Each row is a point. Each copy is the shape, with its points in the same order, stretched, turned, moved and blurred by noise. Some copies are also mirrored. Which?

Shape (6 x 3):
[[ 0.0  1.0 -2.8]
 [ 0.5 -2.3 -0.6]
 [ 4.6  2.1 -3.4]
 [-2.7 -5.2  2.7]
 [ 2.4  3.9 -4.6]
 [ 0.4  0.5  1.5]]
Copy 1 (6 x 3):
[[-0.5  1.4 -2.8]
 [ 1.5 -0.2  0.9]
 [ 3.2  3.5 -4.6]
 [-0.1 -2.9  5.8]
 [-0.3  3.8 -6.1]
 [ 0.2  2.0  2.0]]
Copy 1 is: only turned
Copy 2 (6 x 3):
[[ 0.2 -2.0  1.1]
 [-3.7 -3.1  0.2]
 [ 2.4 -1.1 -3.0]
 [-9.1 -3.5  2.7]
 [ 4.1 -0.9 -0.5]
 [-3.5  0.3  0.4]]
Copy 2 is: mirrored
Copy 3 (6 x 3):
[[-0.6  1.6 -3.8]
 [ 1.2 -1.0 -1.7]
 [ 3.4  4.2 -4.3]
 [-0.9 -4.6  1.7]
 [ 0.4  5.1 -5.8]
 [-0.2  1.0  0.4]]
Copy 3 is: only turned

Shape (11 x 6):
[[-3.9 -1.6  0.3 -2.8  4.5  2.0]
 [ 4.0  1.1  1.7 -0.1 -3.7 -3.5]
 [-3.3  1.2  0.2 -3.7  0.6  2.6]
 [-2.9 -3.5  3.1  5.6 -4.1 -1.2]
 [ 0.1  1.6  3.3 -1.7 -1.4  2.5]
 [-3.5  1.6 -1.8  1.4 -0.2  3.5]
 [-5.1 -5.7  1.4  4.7 -5.3 -1.8]
 [-1.5 -0.6  3.5  1.4 -3.3 -3.4]
 [-0.8  4.6  2.2 -2.2  2.4  4.1]
 [ 6.5 -1.7  2.2 -3.3 -0.6  0.1]
 [-1.1 -2.0 -1.5  2.9  4.8  1.8]]
Copy 1 (11 x 6):
[[-2.3  2.2  0.7 -2.1  4.7  0.7]
 [ 5.2 -0.2 -0.7  1.6 -4.0 -4.2]
 [-2.5  3.7  0.8 -2.0  0.6 -0.5]
 [-2.7 -5.0 -1.5  5.3 -2.4 -2.0]
 [-0.5  1.4  3.3  0.1 -1.8 -1.0]
 [-3.7  3.2 -0.7  0.4 -0.6  3.1]
 [-4.3 -6.1 -3.9  4.0 -2.6 -3.1]
 [ 0.3 -1.5 -1.2  3.6 -1.8 -4.8]
 [-0.9  5.9  3.8 -0.5  0.9  2.0]
 [ 6.0 -1.9  3.0 -2.6 -2.0 -2.2]
 [-0.9  0.5 -0.4  0.4  3.9  5.0]]
Copy 1 is: only turned
Copy 2 (11 x 6):
[[-1.4 -3.3 -1.0 -2.1  4.9  0.1]
 [ 1.3  2.5  3.4  0.3 -4.8 -2.2]
 [-3.2 -0.8 -1.9 -2.4  1.8 -2.5]
 [-0.7 -6.1  1.3  0.5 -6.8  1.2]
 [-2.8  0.3 -0.5  1.2 -0.2 -3.1]
 [-2.0 -0.7 -4.0 -1.9 -0.5  1.8]
 [-0.6 -8.7 -0.3 -1.5 -6.9 -0.5]
 [-1.7 -2.4  3.8 -0.8 -5.3 -1.1]
 [-4.0  2.6 -1.5  1.4  2.4 -0.7]
 [ 2.7  1.4  2.8  3.1  0.9 -5.0]
 [ 1.9 -3.0 -1.2  0.3  2.2  3.6]]
Copy 2 is: mirrored
Copy 3 (11 x 6):
[[-3.9  5.3  2.8 -0.7 -1.6  1.2]
 [ 4.4 -2.1  2.4 -0.2  4.9 -2.0]
 [-3.6  2.4  2.2 -1.1  1.8  3.9]
 [ 2.5 -2.7  2.5  4.1 -3.6 -0.3]
 [ 0.3  2.5  3.3  1.4  3.8  4.1]
 [-2.0  2.0 -2.7  0.8 -0.1  3.8]
 [ 0.9 -5.0  2.8  2.3 -6.0 -0.3]
 [ 0.8 -2.8  4.9  2.8  1.0 -1.2]
 [-1.6  6.7  1.4  2.2  4.8  4.8]
 [ 5.4  2.9  3.8 -3.2  3.3 -0.6]
 [ 0.1  5.9 -1.9  0.9 -3.5 -1.5]]
Copy 3 is: mirrored
